Every row gives one point. The window is the flat piece filled in between its corners: a triangle in 3 columns, a solid with four corners in 4, and so on. A path goes straight from each point to the next, and from the last back to the first. After which points does the path pass through the window?
(in the rows, 128 means zero)

Window:
[[122 154  87]
 [ 29  86 188]
 [147 118 110]]
Path:
(1): [119 186 126]
(2): [179 177 124]
(3): [128 139  49]
(4): [120  76  66]
(5): [123 119 161]
(6): [133 137 125]
(7): [ 70 145  53]
(8): [103 123  97]
Through the window after points: 6, 8

Window (4 x 4):
[[ 62 143  91 153]
 [105 125  80 163]
 [142 125 112  76]
 [164  95 169  67]]
Path:
(1): [ 99 144 103 147]
(2): [ 83  83  80 132]
(3): [ 97  74  90 144]
(4): [106 150  84 160]
(5): [ 79 183  75 218]
(6): [ 69 115 100 128]
(7): [ 47 105  58 124]
(8): [124 146 113 179]
Through the window after points: 1, 3

Window (8 x 8):
[[ 71 129 140  40 163 161 191 190]
 [ 68 165  35 114 125  85 135 167]
 [ 77  90 154 110  52  99 225 145]
 [152 168 106 124  51 111  98 186]
 [166 129  78  10 111 115  80 131]
 [211 114 220 136 160 115 186 118]
 [155 100 156 201 192 160 110 106]
 [ 84 158 172 201 180 124 114  75]]
Path:
(1): [132 150  99 132 168 181 233  92]
(2): [147 108 173 147 148 105 112 147]
(3): [119  99 150 151 175 123 110 124]
(4): [172 160 111 130 135 179 178  76]
(5): [147 137 112 114 149 180 203 130]
(6): [ 75 130 152  88 125  32 107 184]
(7): [104  93 202 135 155  96  87 166]
(8): [116 134  93 131 100 147 218 108]
(9): [147 162 113 106 104 131 116  97]
(10): [148 123 133 114 136  98 107 142]
(11): [104 105 159 135 157  63 121 172]
(12): [126 161 122 159 121 143 169 127]
Through the window after points: 1, 5, 7

Window (11 x 11):
[[ 50 109 165  11 184 141 149  48 105 116  93]
 [186 122 156 168 122 193 183 170 109 155 113]
 [122 159 173 104 186 193 112 103 155 180 132]
 [135  97 113 132 127 208  84 153 136 112 118]
 [148 104 227 107 122 149  96 134 131 156 128]
 [ 56 177 189  45 119 142 140  82 169 127  67]
 [209  86  86 144 121 156 146 184 181 131 198]
 [232 132  42 123 108 132  99 127 108 130 160]
 [168 144  74 161 134 109 104 218 103 137 193]
 [122 165 222  51 188 181 123 108 143  74  97]
 [184 131  73  54 131 131 112 217 120 180 126]]
Path:
(1): [148 138 111  68 135 162 110 179 104 109 203]
(2): [154 136 135 125 118 178 134 131 112 149 176]
(3): [147 122 137 119 168 158 116 170 165 137  86]
(4): [150 112 152 107 153 142 138 131 141 108  85]
(5): [134 155 163  62 137 182 128 135 110 116 153]
(6): [174 124 122 110  90 182 101 153 118 151 164]
(7): [184  93 135 136 249 125 167 173 160 131 131]
(8): [125 151 153  73 199 131 115 121 158 104  86]
(9): [124 154 178  79 108 185 132 120 131 138 133]
(10): [138 135 120  98 111 147 131 161  68 144 172]
(11): [170 135 120 144 154 135  97 165 163 137 136]
(12): [137 115 147 108 173 152 131 141 122 123  95]
(13): [148 130 134  68  52 187 133 122 142 175 192]
(14): [ 92 166 178  45 114 192 140  85 138 148 168]
(15): [102 152 168  80 138 138 127 118 157 119  66]
(16): [143 130 146 131 142 134 119 132 142 148  94]
Through the window after points: 2, 8, 10, 12, 14, 16

Window:
[[ 88  68 128 160 158 120 115  89 140 130 134 151 101 143]
 [132 110 134 146 189 172 147  52  60 145 149 128 155 125]
 [110  95 103  99 127 176 142  77 151 133 147  91 220 151]
 [ 90 135 151 139 160 195 148 146 157  85  89 129  94 169]
 [ 99 200 104 115 135  94 180 134 121 182 133 225 146  92]
 [142  71 140  89 161 116  80 118  98  64 175 116 136 190]
 [160 147 126  13 119 143  39 138 135 165 124 205 132  43]
 [163 176 119 112 170  93 127 178 187 188 134 164 132  41]
 [ 99 107 102 122 159  80 136 186 127  67 148 176  97   7]
 [117 136 130 153 163 126 121  39 146  47 160 115  80 168]
 [147 144  90 177 163 203 126 138 192  73 117 208  86 179]
 [113 187  87 155  94  97 104 184 125 148 172 160  97  64]
 [179  95 136 100  92 121 137 103 104 108 138 159  93 121]
 [100 180 112 111 128 150 183 156 164 194 213 191 111  82]]
Path:
(1): [138 111  52  45 149 152 130 130 103 162 115 180  79  68]
(2): [146 140  88  85 172 148 163 121 139 106 139 111  78 154]
(3): [102 104 149 155 124 139  98  91 120 103 146 184 138 126]
(4): [ 77 133 162 154 127 158 124 103 172  32 171 149 173  95]
(5): [149 125  84  97 168  90 121 134 110 140 129 163  54  93]
(6): [ 91 115  72 102 163 103 118 149 123 129 151 127 119  81]
(7): [140 146 163 141 140 156 122 114 154 114 141 200 129 116]
(8): [112 137 139 156 136 157 139  95 143  99 168 170 103 116]
(9): [123 149  93  94 165  92 126 113 146 123 155 117 102 133]
(10): [147 150  98  83 182 118 140 146 151 166 121 152 117  94]
(11): [124 153 166 192  94 108 113 156 181 134 190 187 135  44]
(12): [139 173 162 144 111 126 102 137 106 133 165 172 137  74]
(13): [124 122  77  90 152 137 148 129 154 116 145 151  98 132]
(14): [135 117  99  94 136 136 122 131 134 149 152 160  76 106]
(15): [113 189 166 175 145 108 135 148 138  82 134 184 158  95]
(16): [119 157 195 165 128 114 101 144 168 108 183 157 182 132]
Through the window after points: 4, 8, 10

Window:
[[ 92  97 136 160  94 125 137 143 149 137 129 135  78 157]
 [ 99 117 106  90  64 170 105 152 142  96 149  87 116  71]
 [ 70 156 185 112 149 143  69 204 111 172  65 163 157 125]
 [111 207 149 141  99 163  63 133 121 178  96 183 164 151]
 [ 76 160 138  96 112 179 128 141  94  94  72 137 154 201]
 [ 81 174 150 153 127 134 159 127 175 128 117 113 129 124]
 [115 128 136 121 136 142 192  76 119 131 148 128 110 118]
 [128 180 137 145 126 109 169 120 123 102 122 188 129 124]
 [148 110 249  88 109 127 142  91 178  95 155 119 116 143]
 [135  53  67 104 107  93 124 119  98 109 136  77 143 164]
 [120 166  99 146  95 150  86  69  94  44  71  93 103 122]
 [ 99 155 125 116 171 104 136 115 136 140 146 146  99 183]
 [135  97 157 136 108 218  65 143 164 114 172 116 155 140]
 [ 38 136 186 112 156  99 133 114 101 119 155 123 148 171]]
Path:
(1): [ 56 138 166 101 134 137 145 101 163 108 115 174 165  98]
(2): [ 58 126 119 142  99 170 115  61 156 103  96 141 130 163]
(3): [172 156 139 115 124 113 126 176  70  94 129  93 104 112]
(4): [127 147 127 144 105 116 123 133  91 122 122 111 115 145]
(5): [ 90 114 150 115 103 166 120 105 161 108 113 138 133 129]
(6): [ 31 141 124 110 139 172 158  42 132  83 106 190 151 141]
(7): [142 152 165 133 121  89  83 181 108 156 145  84 117 167]
(8): [126 128 150 124 118 141 119 134 122 116 130 106 108 149]
Through the window after points: 2, 6

Window, 14 rows:
[[148 158 157 131 107  88 171 104 116  89 139 202 108 134]
 [180 102 142 125 141 165  96  81 131  90 182  96 140  79]
 [144 120 146 174 130 182 133 140 123 139 102 147 147 135]
 [112 150 125 153 160 144 150 146 135  86  90 154 123 129]
 [134  71 127 105 139 103 133 143 142 107 104 147 113 116]
 [153 137 132 142 109 138 149 126 207  92 100  80 124 124]
 [187 112  85 171 130 144 153 156 151 132 168 191 183  73]
 [103 123 110 145 111 122 119 121  78  85 107 136 127 175]
 [117 167 143 130 143  97 139 141 140 133 110 119 171 125]
 [ 92 146 128 109 122 140 144  97 129 130  81 126 157  94]
 [ 50 115 138 133 143 119 172 109 163 159 127 152 110  92]
 [146 167 126 139 107 130  93 111 107  86 135 249  75 195]
 [141  92 137 145 120 122  86 110 130 103 120  79 109  55]
 [177 152  98 137 131 148 179 178 152 141 128 131 130 107]]
Path:
(1): [139 135 132 149 165 139 147 111 138 142 107 143 132 114]
(2): [126 107 139 122  53 131 124 152 167  74 140 134 125  93]
(3): [122 136 128 125 118 135 153 157 155 124 121 129 134 106]
(4): [171 135  98 171 179 129 163  86 118 152 135 164 120 114]
(5): [174 149 101 149 118  93 111  85 148 157 114 136 118 129]
(6): [ 61 125 157 109 129 181 171 152 130  61  90 125 158 104]
(7): [136 125 139 141 105 169 136 164 157  98 137 116 147 100]
(8): [150 126 105 128 156  81 134  74 109 151 112 160 107 114]
(9): [173 117 119 181 139 139 136  95 132 126 118 119 146  79]
(10): [114 114 149  76 120 155  95 157 138  77 170 145 118 127]
(11): [ 99 116 152 128 118 157 132 150 142 132 141 166 131 110]
(12): [171 142  93 164 138 115 144 116 130 108 119 155 149 120]
Through the window after points: 3, 5, 9, 11

Window:
[[ 98 206 135 145  97 118  80 135 108 129 148 100 138 135]
 [ 92 136 125 176  72 114 126 151 105 125  82  70 141  67]
 [126  93 126  99 104 151  55 184 118 171 141 136 132  82]
 [104 107 132 181 126 164 114 120  24 137 153  94 142 107]
 [ 91 107 123 166 109  67 128  85  84 149 129  89  80  80]
 [200  77 174  63 190 100 109 235  87 238 113  97 146 162]
 [ 93 132 140 228 132 105 109 144 140 128 114 150 151  96]
 [ 64  77 104 128 120 119  87 114  77 109 114 112 153 153]
 [150 122 124 182  70 129 142 103 135  89 137  87 105 156]
 [ 68 200  28 189 186 169 113  71  76 116  54 105  33 177]
 [179 158 127 138 163  95 151  79  72  94  92 159 190  88]
 [225 183 249  79 198 122 132  75 173 143  92  19 143 100]
 [ 61 121  61  58 174 139 145 170 132 173 160 141 178  99]
 [ 82 157 111 200  85 135 150  63 113 155  70 161 130 136]]
Path:
(1): [ 51 201 238 134 102 132 156 172 112 136 132 149 161  70]
(2): [ 96 168 157 110 124 160 141 137 111 121 117 107 123 124]
(3): [108 140 102 182 107  89  67 111  89 144 132 104 149 130]
(4): [172 145 123 156 110 145 109  68 168 222  98  43 195 118]
(5): [ 54 137 104 140 168 115 114 157  27  77 114 161  57 106]
(6): [ 98 144 151 138 130 119 126 122 103 127  98 122 119 122]
(7): [157 126  81 193 123 125 101 134 126 141 151  88 157 130]
(8): [186 113  44 194 170  96 130 120  87 194 129 104 168  86]
(9): [ 69 126 172 113 101 137 101 151 113 127 107  93 101 137]
(10): [110 117 157 102 108 103 131 162  90 102  95 120 119 119]
(11): [157 157 110 153 159 137 112  70 106 177 132  86 158 123]
(12): [133 130  76 151 114 157  98  83 122 141 120  93 175 100]
(13): [105 139 167 135 150 114 130 190  88 144  95 126  87 150]
(14): [ 67 111 188 115 216 144 140 136  93 135  75 138 112 159]
(15): [191 138  82 114  98  93 100 164 102 181 154  95 176 100]
(16): [219  63  66 153 162  98  73  86 126 152 108  56 140 144]
Through the window after points: 2, 6, 14

Window (14 x 14):
[[116 190  44 160 157 165  85 155 104 124 194 101 193 199]
 [175 118  81 142 177  98 110 129 114 103  67 146 135 156]
 [ 91  96 102 135 135 123 152 104 100 141  49 117 130 166]
 [ 96 100 133  58  71 122 106 132  99  70 110  49 111  72]
 [210 214 104 122  97 137 114 166 141 206 134  95 228 195]
 [181 108  34 121  81 190  84  80 155 203 170  82 107 129]
 [ 97 124 114  86 126 107  82  29 128 130 201  88 212 174]
 [152  86 189 103 144 100 122 174 161 150 181  79  56 156]
 [ 81 130 195 139 166 122 112  68 169 127 193  77 238 128]
 [113  87  79 213 167  57 142  56 101 121 186 111 131 166]
 [129 144 110  92 112 135 105  56  90 244 150 117 177  92]
 [ 94 156 171 149  92  77  97 128 130 115 134 142 100 124]
 [168  37 145 138 101 105  69 151 119 143 136 140 124 128]
 [140 210 156 141  85 180  96 108  50  98  94 118 167 140]]
Path:
(1): [105 145  88 159 134 112  31 112  87 202  80  93 155 162]
(2): [142 133 107 125 107 151 140  87 133 113 180 116 165 128]
(3): [108  72 127  87 124 152 187  74 133 143 158 133 203 129]
(4): [123 151 142 141 137 112  69  98 125 157 159  87 173 133]
(5): [130 184 156 128 164 115  51  76 143 155 104  53 147 147]
(6): [148 117  85 121  59 129 155 147 107 150 181 157 181 163]
(7): [142 121 139 113 113  86 140 127 115 114 172 135  94 143]
(8): [141  79 134 163 132 143  45 140 144 187  96  78 177 150]
(9): [ 83 159  96 165 160  60  58 155 134 174 150  59 183 198]
(10): [222 166  92 105  90 238 158  98 101 110 158 158 171 131]
(11): [143 134  90 113 103 127 135 113 123 120 151 128 133 163]
(12): [104 111 123 156 158 143  31 103 104 174 101  51 175 114]
Through the window after points: 3, 5, 7, 9, 11
